Every row gives one point. The ring and each string are closed loops that go straight from each point to the next, and from the last back to the first. Before rounding, they use only three directions, however many columns there are. How many times does the string pass through the ring? Passing back the other way cancels.
In the rows, 128 means zero.

Ring, 10 rows:
[[140 141 144]
 [124 149 150]
 [ 92 156 149]
 [ 69 154 130]
 [ 63 141 108]
 [ 71 126  95]
 [102 102  88]
 [127  97  94]
 [149 106 108]
 [153 124 127]]
String, 14 rows:
[[ 73  98  76]
 [ 68  87  99]
 [ 73 101 110]
 [ 45 113  92]
 [ 53 144  82]
 [ 68 157  84]
 [100 146 101]
 [ 73 159  87]
 [ 50 158  81]
 [ 42 121 104]
 [ 45 105 100]
 [ 63 118  76]
 [ 84 131  70]
 [ 84 129  56]]
Times through: 0

Ring:
[[160 129 111 135 139 122]
 [130 159  96 148 130 148]
 [ 68 158 109 140 112 145]
 [ 51 138 140 121 104 121]
 [ 68 111 169 102 106  93]
 [109  94 167 100 120  81]
 [154 104 132 119 136  98]]
String (14 x 6):
[[101 115 148 113 118 102]
 [103 115 144 115 120 103]
 [ 99 105 130 117 122 101]
 [ 87  87  90 127 127 102]
 [ 70  79 161  96 112  74]
 [ 61 107 224  79  96  72]
 [ 61 127 222  86  94  86]
 [ 74 133 186 103 103 102]
 [ 96 126 132 123 119 115]
 [ 84 118 114 127 119 115]
 [ 86 137 184 105 106 105]
 [ 70 129 211  91  98  91]
 [ 74 123 249  75  94  74]
 [ 95 118 186  99 110  91]]
Times through: 1
String:
[[128 126 158 114 123 105]
 [129  97  85 134 138 110]
 [149  91  84 134 144 105]
 [195  95 151 111 145  85]
 [150  79  98 124 143  93]
 [119  93 101 126 133 102]
 [112 114 134 119 124 106]
 [121 111 197  94 116  82]
 [118  88 204  84 117  64]
 [128 109 226  82 113  71]
 [115 122 154 114 121 104]
 [118 122 146 117 123 107]]
Times through: 0

Ring (6 x 9):
[[187 154 127 110 165 140 145  92  91]
 [129 227 123 150 134 152 124 100 119]
 [ 79 209 118 154 130 137 126 122 161]
 [ 76 156 125 139 139 121 135 132 175]
 [137  60 158 104 164 105 148 123 148]
 [185  86 144  94 175 120 153 103 107]]
String (24 x 9):
[[ 82  70 139 111 158  96 150 144 189]
 [105 125 109 109 164 114 153 130 161]
 [118 136 122 118 157 122 145 121 147]
 [117 110 171 136 138 118 128 118 150]
 [ 85  53 187 132 138  96 131 138 186]
 [ 93  68 136 107 162  97 152 140 180]
 [102  41 166 110 157  94 146 137 178]
 [121  54 184 121 148 103 136 126 160]
 [130  48 197 124 145 104 132 121 153]
 [143  13 184 100 164  94 147 125 152]
 [155  43 132  78 186 100 166 124 140]
 [154  93 104  82 186 113 167 119 132]
 [147 107 136 107 164 119 148 114 131]
 [154  73 179 117 153 114 136 111 130]
 [180   7 198  96 168 100 146 111 124]
 [185  13 156  72 189  99 165 115 122]
 [159  87 113  83 185 113 165 117 128]
 [144 109 136 109 163 119 147 115 133]
 [145  57 195 122 147 109 132 114 140]
 [143  15 197 108 157  96 141 123 151]
 [130  30 155  93 172  94 156 131 160]
 [120  76 123  95 173 103 159 132 160]
 [ 98  26 171 109 157  89 146 141 184]
 [ 95  51 179 124 145  97 136 136 180]]
Times through: 3

Ring:
[[207  89 133  81  60 145 129 152 110  63 134 175 101 103]
 [149 161 133 122  73 157 176 146 141 105 109 155 125 106]
 [ 80 178 119 158 126 159 155 153 174 150  85 128 154 124]
 [ 90 114  81 151 164 139  81 180 163 154  98 125 154 138]
 [152  53  83 111 142 128  48 185 131 110 123 147 128 132]
 [207  49 122  74  81 137  85 162 107  61 138 174 100 112]]
String (6 x 14):
[[168  93 132  97  89 148 114 153 129  84 120 161 116 114]
 [162 110 161  93  71 160 138 135 136  76 113 163 114 108]
 [160 142 106 123  86 145 152 163 132 109 118 155 125 110]
 [172 167 104 125  67 146 184 162 126 108 121 160 121 102]
 [226 120 152  74  22 153 178 139 103  48 137 186  91  89]
 [161  83 175  81  78 162 113 130 137  65 112 164 111 112]]
Times through: 1
String, 19 rows:
[[232 138 102  95  34 138 182 165  95  73 145 182  97  91]
 [214 110 156  75  33 155 162 137 109  51 132 182  95  94]
 [180  92 175  76  59 161 132 129 127  56 119 171 104 105]
 [162  96 137  98  89 150 116 150 132  85 117 160 117 114]
 [192  89  95 101  89 133 110 174 113  89 134 165 112 113]
 [240  50  93  73  70 125  92 178  88  59 153 182  93 107]
 [242  28 114  58  67 129  77 169  88  44 153 185  88 107]
 [207  36 149  61  74 145  79 149 110  46 135 177  96 111]
 [189  40 175  59  74 155  83 134 121  43 125 174  99 112]
 [238  25 139  49  60 138  80 155  93  32 148 187  85 106]
 [234  57 101  73  67 129  99 173  92  58 150 181  94 106]
 [211  83 100  90  75 133 114 172 104  76 140 172 104 108]
 [173 101 117 103  88 143 120 161 125  90 123 161 116 113]
 [223 110  86  97  60 130 143 176  97  80 145 176 102 101]
 [230 127  96  95  43 135 168 169  95  75 145 180  99  95]
 [174 124 107 112  82 142 141 164 124  98 124 160 118 110]
 [144 115 134 111  96 153 126 150 142  99 110 153 125 116]
 [152 119 128 112  92 150 132 153 137  99 113 155 123 114]
 [176 127 100 115  83 140 143 168 123 101 125 160 119 109]]
Times through: 1

Ring (8 x 14):
[[164 141 153  41 142 121 125 121 115 144 109 154 126 121]
 [101 196 142  59 145 162 161  98 142 112 127 176 110 132]
 [ 68 204 123  95 140 174 178  87 159 105 142 168 110 153]
 [ 67 170 105 136 130 160 172  90 158 123 147 137 124 175]
 [109 105 104 150 122 122 138 109 133 157 134  99 144 179]
 [156  63 116 134 120  91 108 128 108 182 117  82 155 168]
 [193  53 132 100 124  77  92 139  95 190 105  88 157 150]
 [199  82 146  63 132  87  98 136  97 176 102 116 146 132]]
String (24 x 14):
[[173  51 141 104 127  83  85 143  82 187  93  86 151 145]
 [214   7 151  94 125  54  55 161  58 212  76  67 162 136]
 [219  41 131  91 121  64  87 142  94 199 107  85 163 149]
 [194  88 121  89 123  89 118 124 122 176 126 110 154 154]
 [156 122 120  94 127 114 137 112 134 155 133 126 142 156]
 [162 106 151  66 137 108 107 130  98 160  99 127 134 129]
 [185 104 176  27 145 102  89 142  79 162  79 139 128 103]
 [181 136 172  13 147 115 109 131  97 147  92 160 123 102]
 [157 172 148  33 143 134 145 109 134 130 123 172 121 123]
 [135 163 114  87 130 136 163  97 157 134 148 149 132 158]
 [124 162 129  79 136 140 152 103 141 132 132 152 125 146]
 [119 149 139  80 139 138 138 111 125 136 118 145 123 140]
 [100 166 146  74 144 151 142 108 124 125 114 155 114 134]
 [ 64 201 143  78 148 175 162  96 138 104 121 172 103 135]
 [ 36 224 126 100 145 192 186  81 160  92 140 177 100 152]
 [ 46 220  90 135 131 184 209  68 193  98 174 163 116 184]
 [ 84 182  86 138 124 157 192  78 183 121 171 142 131 188]
 [107 156  96 129 124 141 171  91 166 135 158 132 136 180]
 [ 93 151  88 150 121 143 174  88 168 136 161 122 138 190]
 [123 132 112 116 127 128 147 105 141 147 138 124 137 166]
 [119 107 121 125 128 120 128 116 120 156 121 108 139 162]
 [128  80 128 128 127 108 108 128 101 169 107  93 143 158]
 [138 108 121 112 127 114 128 116 123 159 124 112 141 159]
 [149  85 132 108 128 103 109 128 104 170 108 102 144 151]]
Times through: 3

Ring (10 x 14):
[[156 107  99 125 177 151 155  96 152 196 160 105 127 115]
 [164 109 150 134 171 150 188 119 114 166 107  95 115  98]
 [156 111 174 137 159 146 193 136  96 142  82  94 106  90]
 [128 114 195 132 140 137 174 148  85 106  65 104  98  81]
 [103 116 192 124 126 130 145 148  92  89  72 116  96  81]
 [ 85 116 149 121 117 129 114 141 120 103 114 127  99  98]
 [ 89 113  92 125 119 135 103 132 151 142 165 128 105 122]
 [112 109  29 132 136 146 108 114 185 201 219 122 118 149]
 [126 107  26 130 150 150 115 103 190 216 224 119 124 149]
 [142 107  54 126 168 151 131  92 178 214 201 113 129 134]]
String:
[[122 110  83 138 135 145 140 133 148 173 166 112 108 129]
 [ 93 114 138 112 133 131 105 118 135 120 131 130 110  98]
 [ 70 117 167 103 121 122  88 124 123  85 108 139 104  83]
 [ 52 120 212 103 102 113  89 145  94  39  65 142  91  66]
 [ 76 119 226 102 124 118 109 133  89  52  55 133  98  59]
 [108 114 170 114 142 132 130 122 114 111  99 121 108  85]
 [104 115 196 107 144 128 127 119 104  94  80 124 108  72]
 [121 116 238 122 141 130 170 145  68  75  31 108  97  60]
 [150 114 215 148 141 142 215 168  61 106  37  88  90  78]
 [161 112 170 162 138 150 225 174  78 139  70  81  90 102]
 [133 112 138 136 142 143 164 138 117 146 116 105 105 106]
 [107 115 184 113 142 131 131 124 107 102  88 121 107  79]
 [111 114 160 121 138 134 136 130 115 118 104 118 105  92]
 [124 111 118 132 141 142 145 130 132 153 137 111 108 113]
 [ 91 115 161 110 132 128 109 122 122 104 110 130 107  87]
 [ 72 116 155 104 123 123  86 121 130  94 119 139 106  89]
 [102 113 118 120 134 135 115 122 140 138 144 124 110 109]
 [123 110  57 146 129 148 141 139 157 187 184 110 107 143]
 [115 109  22 152 117 149 132 146 172 200 212 112 104 160]]
Times through: 1
String, 11 rows:
[[127 112 137 136 138 142 158 140 118 142 117 107 104 106]
 [161 111 166 155 145 149 216 162  85 144  78  85  95 101]
 [193 109 174 158 169 157 246 152  80 166  69  72 103  97]
 [205 107 158 158 181 162 249 139  92 187  85  69 110 102]
 [145 112 195 120 167 140 172 117  97 125  74 104 113  75]
 [123 113 177 117 152 135 146 119 109 119  92 114 111  82]
 [131 112 132 135 143 143 158 134 122 149 123 107 106 108]
 [118 114 149 141 124 139 162 157 105 124 102 107  95 104]
 [ 74 118 181 123 103 123 119 160  97  72  82 127  88  87]
 [ 59 119 217  93 119 114  84 125 100  46  68 144 101  60]
 [ 91 116 184 109 133 126 115 126 109  90  89 128 105  78]]
Times through: 2

Ring, 7 rows:
[[152 152 117 131 179 208 165 105 158 153  83 123 145 208]
 [166 159 102 129 110 145 194 143 111 128  68 117 145 196]
 [140 143 100 135  60  91 168 161  77  93  97 123 127 153]
 [100 138 117 144  51  74 137 160  82  77 136 132 115 106]
 [ 61 130 140 151  94 107  95 132 120  84 175 142 106  79]
 [ 68 112 135 148 148 161  72 102 143 104 173 144 106 115]
 [118 125 121 137 191 213 111  90 161 140 121 133 128 185]]
String:
[[141 125  92 134  80 112 146 147  79  95 101 126 122 170]
 [145 115  78 134  38  73 144 167  42  73 100 125 114 163]
 [124 109  91 138  68  98 119 148  67  80 121 131 110 152]
 [106 166 135 142  91 112 165 146 124 107 123 128 131 116]
 [ 90 166 139 146  64  82 158 158 112  90 139 131 125  86]
 [106 141 124 141 110 131 135 132 121 106 129 132 123 134]
 [ 86  98 106 145  76  97  80 137  79  70 160 140  97 115]
 [ 32 126 149 157  69  76  75 140 111  64 204 148  95  38]
 [ 46 146 159 154 108 116 101 126 145  93 184 143 111  61]
 [ 83 139 138 146 125 141 114 121 139 107 152 137 118 113]
 [ 91 100 113 144 126 146  78 113 113  95 154 140 105 138]
 [ 67  76 117 147 156 172  31  90 127  94 182 148  92 133]
 [ 60  89 135 148 204 215  32  68 170 119 185 149 101 137]
 [ 89  78 115 142 206 224  39  69 154 123 161 145 103 175]
 [115  88  99 137 163 189  75  95 121 114 133 137 109 187]
 [123 102 101 136 150 177  97 106 119 115 123 134 116 185]
 [150 112 102 129 219 249 114  77 161 156  94 128 133 238]
 [161 158 121 128 213 243 173  91 182 174  72 121 154 229]
 [148 194 141 132 180 205 208 113 186 168  76 118 162 187]
 [134 147 117 135 136 163 155 123 133 128 101 126 135 174]
 [152 115  88 131 124 157 134 125  98 114  93 126 125 203]
 [198 176  96 122 122 162 231 145 118 147  34 109 160 231]
 [180 183 106 127 100 136 230 155 114 135  50 111 156 198]
 [126 158 123 137 113 138 166 137 127 119 106 126 135 151]]
Times through: 3
String (26 x 14):
[[123  87  97 136 179 205  76  88 128 122 127 136 112 201]
 [136 132 121 133 224 248 126  77 182 163 102 129 138 215]
 [130 177 143 135 185 207 178 105 186 160  97 124 151 175]
 [123 151 126 137 140 164 152 121 142 128 111 128 134 160]
 [141 124 101 133 141 170 135 117 119 123 100 127 128 193]
 [151 131  99 131 138 170 149 121 118 126  89 124 132 200]
 [138 162 123 135 132 159 175 129 139 132  94 123 142 170]
 [127 127 107 136 118 145 133 128 111 110 113 129 123 167]
 [164 123  81 129  97 133 156 142  80 108  79 122 128 204]
 [185 151  80 126  63 104 206 167  67 108  53 113 141 204]
 [159 173 106 132  59  93 213 170  88 108  72 116 144 162]
 [122 176 133 139  96 120 186 148 128 117 105 124 140 132]
 [122 129 105 138  83 110 136 145  90  93 117 129 119 147]
 [110 160 128 141  79 102 163 151 111 100 121 128 129 119]
 [ 92 163 133 146  41  60 161 169  94  80 138 130 122  82]
 [ 72 155 138 150  32  47 140 169  90  67 159 135 113  58]
 [ 70 172 155 150  75  88 150 151 131  93 156 135 124  65]
 [103 145 129 142 114 135 136 130 128 109 131 132 124 129]
 [ 70 103 120 149  88 105  73 130  97  74 173 143  97  99]
 [ 43  98 133 154  98 108  48 121 110  70 200 150  90  73]
 [ 39 129 157 155 129 135  74 112 152  95 196 147 105  67]
 [ 88 150 143 145 135 151 127 119 151 117 144 135 125 118]
 [104 139 128 141 130 151 127 121 135 114 132 133 124 139]
 [ 87 153 149 145 160 175 126 107 170 129 144 136 128 125]
 [101 146 136 142 151 170 130 112 155 126 132 133 128 141]
 [111 114 113 139 150 173 102 107 130 116 131 135 117 166]]
Times through: 3

Ring:
[[137 133 124 124 128 123 128 126 135 118 141 124 110 135]
 [148 179 159  96 134 126 129 169 124 137 105  93 103 106]
 [157 215 183  81 132 137 129 193 109 146  83  77 112  89]
 [153 199 166 103 118 151 126 159 102 129 107 102 136 112]
 [115 143 100 154 122 151 127 103 112  90 158 151 166 128]
 [ 93 105  62 179 131 140 128  76 126  73 184 174 168 135]
 [108  94  74 166 127 128 128  79 138  86 181 164 140 149]]
String, 23 rows:
[[104 135  93 144 149 123 131 128 133 100 146 136 133 103]
 [130 147 123 129 128 133 128 128 124 112 138 127 128 124]
 [156 141 145 115 111 132 125 123 127 125 138 120 110 152]
 [169 163 171  92 114 128 126 150 126 142 115  97  93 141]
 [140 161 138 118 125 136 127 139 120 120 128 117 125 122]
 [139 191 153 103 137 134 129 171 115 130 104  97 122  93]
 [142 241 182  77 151 135 131 220 104 147  65  66 119  52]
 [178 245 217  58 124 144 127 215  99 163  60  56 106  87]
 [179 228 209  68 115 146 126 194 101 156  76  69 109 106]
 [159 249 200  69 136 145 129 218  97 153  62  63 120  67]
 [138 230 170  89 147 140 131 204 103 138  78  79 129  61]
 [140 168 141 117 125 138 127 142 117 121 124 115 128 119]
 [134 200 153 102 143 135 130 179 113 130  98  94 126  81]
 [145 239 186  69 157 126 132 230 111 154  59  58 103  48]
 [141 215 171  78 157 120 132 213 120 149  74  68  98  60]
 [123 168 126 121 143 129 130 153 123 117 121 114 127  95]
 [139 145 130 124 124 131 127 127 126 117 138 123 120 133]
 [154 112 129 127 106 128 125  98 136 117 157 135 106 174]
 [128  89  93 150 120 120 127  84 146 101 175 152 114 165]
 [106  85  70 165 133 119 129  81 146  88 182 163 128 148]
 [133  73  90 158 107 125 125  62 145  95 190 164 118 189]
 [138 110 112 141 111 132 125  91 133 105 165 146 123 165]
 [122 145 113 136 132 133 129 125 124 106 142 132 135 119]]
Times through: 0

Ring (6 x 14):
[[143  99 160 159 135 148  76 188 133  99 115 146 133 120]
 [186  98 165 160 121 122  50 164 133  90 112 132 131 152]
 [173 147 150 120  91  97 113 114 139 128 132 121 114 170]
 [136 164 134  99 110 105 178  96 142 153 136 118 112 159]
 [103 148 122 101 164 132 219 102 141 157 121 115 124 136]
 [ 93 125 133 125 169 156 180 150 137 139 117 134 131 109]]
String:
[[130 150 141 114 110 120 150 128 139 141 134 131 116 142]
 [114 178 130  90 100 111 195 100 143 165 145 125 107 147]
 [112 175 120  83 131 110 229  76 144 172 135 111 112 154]
 [130 147 120  97 171 113 221  73 142 156 114  99 124 162]
 [131 136 134 116 151 125 172 114 139 139 118 117 125 146]
 [113 144 139 117 124 134 160 139 139 142 132 135 119 127]
 [ 78 152 124 102 154 147 219 127 141 162 130 131 121 113]
 [ 79 136 120 108 187 154 229 123 140 156 116 123 130 113]
 [ 90 138 135 119 145 151 177 151 138 144 128 140 124 109]
 [117 131 142 127 137 140 149 149 137 133 124 136 125 124]
 [120 114 139 134 169 147 153 147 136 125 111 129 134 124]
 [ 93  99 143 148 179 175 143 188 134 118 109 146 139  92]
 [ 92 109 152 151 140 174 113 209 133 116 124 162 132  84]
 [117 119 153 143 124 151 109 183 135 118 127 151 126 110]
 [140 118 149 139 135 135 116 154 136 117 119 134 128 133]
 [168  88 158 162 155 138  75 167 132  92 102 130 139 139]
 [192  68 175 186 139 139  10 199 129  66  99 140 142 139]
 [171 101 169 163 107 132  41 186 132  90 119 146 129 136]
 [151 124 159 143 101 129  82 168 135 111 129 144 122 134]
 [157 121 150 137 128 122 109 140 136 116 118 127 126 148]
 [225  98 165 157 123  96  43 129 133  85 104 112 131 187]
 [221 115 166 149  93  89  41 129 135  93 117 118 122 187]
 [189 139 161 133  73  96  69 134 137 112 134 130 114 170]
 [154 139 150 126 103 114 115 134 138 126 130 130 118 151]
 [168 135 146 124 121 105 125 113 138 125 121 116 121 167]
 [175 157 143 107  97  87 138  88 141 138 132 110 112 183]
 [158 147 139 112 121 103 152  98 140 138 125 113 118 168]]
Times through: 2
String (25 x 14):
[[143 157 150 116  78 111 121 135 139 136 143 137 110 147]
 [148 143 143 118 115 113 139 119 139 134 128 123 118 154]
 [154 147 137 111 126 105 158  98 140 139 124 112 119 166]
 [140 174 129  89 109  95 193  76 143 161 137 110 109 170]
 [119 179 132  90  93 108 187 101 143 163 147 126 106 150]
 [118 163 140 106  95 120 160 128 140 150 143 136 110 137]
 [145 133 142 123 134 120 143 123 138 130 121 122 123 149]
 [134 149 144 116 105 119 141 131 139 138 135 132 115 142]
 [142 141 145 122 112 119 133 132 138 132 130 129 118 146]
 [185 131 148 127 121  97 114 105 138 119 118 110 122 178]
 [223 122 162 141  95  82  57 113 136  99 118 111 121 195]
 [188 123 166 147  82 107  50 155 135 101 128 136 119 160]
 [155 124 156 140 108 125  91 157 135 113 126 137 123 141]
 [159 115 152 142 132 125 102 147 135 111 116 128 128 146]
 [188  79 164 171 150 131  47 170 131  80  99 129 140 148]
 [169  75 171 181 139 149  29 207 129  75 105 148 140 123]
 [133 107 163 158 114 152  68 203 133 102 125 158 128 109]
 [137 124 149 136 126 134 117 155 136 120 123 136 125 132]
 [165  93 155 156 156 134  88 158 133  98 103 127 137 142]
 [159 105 154 149 141 131  94 156 134 105 111 130 132 141]
 [139 127 151 135 117 131 111 156 136 121 127 138 123 133]
 [199  93 172 169 110 119  23 174 131  80 112 136 131 155]
 [249  81 171 171 129  92  14 133 131  69  95 108 136 196]
 [226 110 163 149 108  88  49 120 134  92 111 111 126 192]
 [203 144 161 128  67  82  70 117 138 114 134 122 111 186]]
Times through: 3
